Each row of a before or after table is a point. The points were changed in one or more steps. Then noise was added and the rows were shuffled. The steps act on columns, c1 being the first. What was done? A step turns or swaps two columns, mirrors them in a line or flattens them onto one, adds a multiple of one to another, or multiplies or shifts one. Angles are multiples of 10 degrees, from the lower column toward the higher: turns from -170 to 170, lines from 10 to 170 but not 90. Use the fewest steps. Two steps may share a column if one is a turn and the other turns, adds or multiplies; they go together, in the order done. Otherwise the lowest column goes first.
In the rows, 128 means zero.

Before (9 x 3):
[[ 60 126 105]
 [108 143 204]
 [ 89 179 122]
 [ 96 158 131]
 [174  53 164]
 [155  46 144]
 [ 81 128 142]
 [ 57 153 146]
 [129  98  79]]
After (9 x 3):
[[134 184 143]
 [ 82 124 118]
 [146 172  60]
 [ 87 101 170]
 [ 63 144 143]
 [105  59  90]
 [ 94 100 151]
 [ 64 100 133]
 [174 144  47]]
Steps: turn c2 and c3 by 130 degrees

Before (10 x 9):
[[ 53 111 116 191 161 110 139 114 131]
 [147 113 163 189 159  85 188 136 100]
 [127 177 104  93 120 182 100  64  80]
 [140 114 145  78 142 124 123 104 111]
 [129  91 107 139 128 156 138 142  34]
 [153 110 104 112  64 179 127  50 112]
 [168 133 141 198 204 139  45 122 134]
 [134 131  71 105 114  81 165 220  57]
 [118 128 103 102 117 182 161 146  98]
 [142 131 203 165  83  72 109 178 134]]
After (10 x 9):
[[124 135  53 126 109  81  92 220  58]
 [127 187 173 197  61  85 113 136 101]
 [115 150 228 164 172  71 109 179 135]
 [ 99 199 144 196 143 138 240 120 132]
 [155 191 100 166 119 153 121 141  32]
 [188  12 113 188 100 110 144 114 129]
 [135 109  95 110 109 183 100 146  98]
 [ 92  47  96 108 155 181 140  64  82]
 [127 207  96 116 170 179  79  48 111]
 [133 175 149  83 123 125 142 103 111]]
Steps: turn c1 and c2 by 130 degrees; multiply c2 by 2.5; multiply c3 by 1.3; add -0.3 times c9 to c4; turn c5 and c7 by 130 degrees

Before (14 x 14):
[[121 157  60  84 106  78 154 148 150  99 182 153 192 124]
 [113 142  91 129  92  69 132 109 149 164 133 172 177 180]
 [ 98 145 118 186 108 187 112 160 128  92  75  64 103 112]
 [129 109 169 123  88 113 138 102 145 122 171 123 155 135]
 [162  93 176 152 201 202 128 102  48  64 129 232 180 148]
 [ 74 103 136 142 151 126  92 177 111 114 107 107  75 110]
 [ 67 156  96 152 108 109 107 105  69  89 133  76  91 120]
 [134  97  81 132 149 170  95 132 101 122 114  52 107 135]
 [105 178 125 164 152 130  78  95 154 121 125  92  63  89]
 [140 146 121 204 148 134 114 166  73 131 139  70 108 101]
 [122 146  80 192  77 114   7 161 107  92 135  47  82  95]
 [144 172 121  71  38 112 119 119 119 186 147 167 142 112]
 [114 123  62 194 111 144 117 167 126  81 139  62  16 138]
 [154 159 195 116 190 188  95 145  50  80 157 177 182 208]]
After (14 x 14):
[[144 154 116  68  83 109 145 121 162  83 148 169  59 129]
 [ 72 140 105 149 155 102 138  92 163 191 132  74  95 109]
 [101 132 160 183 144 183 129 114 112 157  78  71 108 105]
 [115 118 165 187 229 142 118  64 100 171 142  57  73 118]
 [111 137 109 133  71  64 141  89 126  85 133 169 112 191]
 [121  75 164 187 154 112  82  76 133 168 134  49  70  84]
 [121 120 104 120  89 115 124 173 108 131 168 122 101 132]
 [161 108  98 153 103 200 111 176 163 223 127 230 215 130]
 [ 72  92 176 143 183 127 103 134 132 145 106 113 134 104]
 [107 133  95 162 193 127 132 125 106 119 120  95 123  84]
 [130  91 133 128 153 172  97  81 152 145 112  58 139 135]
 [143 124 166 204 160 141 137 114 182 158 137  65 139 102]
 [149 130 141 119  99 189 129 194 171 209 158 178 202 191]
 [124 157 134  93  55  76 151  58  92 143 182 152 124 121]]
Steps: flatten c2 and c7 onto the line at 40 degrees; swap c3 and c8; turn c5 and c13 by 70 degrees; add 0.3 times c10 to c14; turn c9 and c10 by -150 degrees

Before (13 x 24):
[[112 130 136 107 131 109 134 161 115 107 124 106 186 146 154 151  86 119
  138 160 148 105 148 125]
 [134  93  98 160 205 136 148  94 164 113 131 115 165 133 105 129 143 104
  128 130 106 105  76 123]
 [118 124  80 144 175 175 138 100 159 112 103 137 157 118  79 155 101 118
  140 110 135 134  89 132]
 [119 115 154  98 134 130 132 172 141 145 153 108 146 131 139 132  48  94
  131 161  99 100 173 139]
 [126  80 142 106 117 153 111 128 120 140 138 102 166 146 173 172  74  99
  145 143 109 127 167 139]
 [173 127 141 109 111 100 116 118 145 109 153 136 177  54  91 143 134  99
  157 126 103  93 165  87]
 [173 137 119 108  82 102 107 113  90 121 132 120 105  69 116 113 148 101
  137 172 114  74 157  77]
 [136 121 122 104 102  92 111  88 133 138 109 165 143  93  92  97 159 116
  139 140 106  80 160 102]
 [133  82 150  93 140 127 101 166 128 116 106  83 154 114 156 143  66 127
  161 175 144 106 163 163]
 [168 151 136 108  92 107  93 106  83 142 118 127 171  57 103  90 135 123
  158 155  86 117 141 101]
 [ 90 116 114 165 152 170 125  99 134 131 155 132 153 106  93 136 134 146
  152  90 140 111  82 165]
 [141 149 146 115  89  86  84  87 106 124 110 133 131  63  94 141 144 117
  118 140  85  90 116 123]
 [ 88  82  79 151 161 110 145 117 157 133 151 124 149 113  90 148 105 131
  137 105 125 154 100 130]]
After (13 x 24):
[[176 136 128 105  79  99 110  77  89 114 134 108 106  68 111 157 144 117
  123 166 115  65 153  75]
 [110 127  80 148 178 176 135  38 166 104 102 140 156 118  80 125  98 154
  126 106 121 131  87 132]
 [136  81 138  93 141 119 105 173 133 123 105  59 154 119 157 121  69 144
  169 178 158 108 163 162]
 [ 86 113 109 162 156 170 120   8 134 134 154 159 156 109  94 109 136 129
  135  85 125 110  81 164]
 [ 89  88  90 151 158 110 144  84 154 123 150 143 149 110  84 124 106 148
  132 107 100 146 104 127]
 [175 127 151 110 110  99 117  64 143 107 157 121 176  54  92 143 131 151
  152 126 122  86 171  82]
 [139 117 131  99 105  94 112  13 134 131 105 145 148  95  89 145 157 104
  120 141 101  89 153 104]
 [167 152 159 104  86 115 100  24  86 132 115 113 172  57 101 144 136  95
  144 160  98 119 134 103]
 [107 128 127 110 133 111 134 197 109 114 127  90 185 144 155 126  88 154
  156 162 156 107 152 132]
 [124 117 169  95 128 129 129 234 142 141 158  90 141 130 144 140  42 142
  151 160 110 104 175 138]
 [129  76 154 108 119 148 112  99 119 137 136  85 168 140 171 135  78 176
  135 143 117 129 161 142]
 [143 150 162 108  87  89  83  37 111 115 111 125 131  59  97 135 145 142
  102 135 108  91 113 123]
 [132  94 117 160 205 138 150  41 165  99 134 140 161 135 102 143 141 130
  109 131 102 103  79 122]]
Steps: turn c3 and c21 by 30 degrees; turn c10 and c21 by -20 degrees; add 0.7 times c4 to c12; turn c8 and c19 by 30 degrees; multiply c8 by 3; multiply c18 by 0.7; turn c16 and c18 by 110 degrees
